Rows are points. Before rounding, the points of a table are all equally far from one centre. They may lie mostly on one side of it. Where is the centre, to within rounding?

Points, 7 rows:
-27 -48
-31 -9
12 11
40 -32
-34 -31
38 -11
-11 -60
Centre: 3 -26

Points, 9 rows:
49 2 3 33 -11 7
-25 16 34 87 14 34
1 27 39 11 57 4
-20 -8 44 3 25 71
-9 8 73 24 45 22
-42 8 11 -4 32 48
-19 24 -22 21 -16 45
18 15 2 -9 -14 50
-2 -17 62 -4 -8 15
Centre: -2 3 21 32 13 27

Points (17 x 12):
-13 15 67 1 -24 15 -32 13 19 -21 -7 -43
-9 -40 57 31 8 26 -47 -14 -31 -28 27 -8
8 22 64 -23 -45 16 -21 -7 -73 -45 16 -55
-15 -7 52 34 -5 25 -64 -3 -23 -2 12 -69
-21 -1 -9 4 36 37 11 -12 -3 4 32 -30
7 50 7 19 22 29 1 32 -15 -25 -25 -50
-9 -20 67 -21 -16 20 -51 -41 -20 11 31 -35
5 1 33 2 -48 14 3 38 -23 -12 9 -64
-5 38 60 31 -7 21 -28 -18 0 -2 9 -59
-21 19 63 11 -8 16 -49 24 -32 -32 25 -72
-19 -1 22 17 1 8 -50 20 0 33 0 -62
-43 -29 9 7 0 20 -37 16 1 -29 23 -50
-42 -7 15 14 2 2 -79 -15 -35 -34 25 -40
-40 8 72 4 6 32 -36 6 -31 2 47 -48
-34 -11 67 -14 -7 45 -31 -5 3 -46 8 -37
-3 -17 45 3 -30 -6 -55 31 -15 27 -6 -21
-34 -22 60 -21 41 28 -49 11 3 -18 9 -19
Centre: -12 2 30 -11 9 8 -15 -8 -49 -10 -13 -31
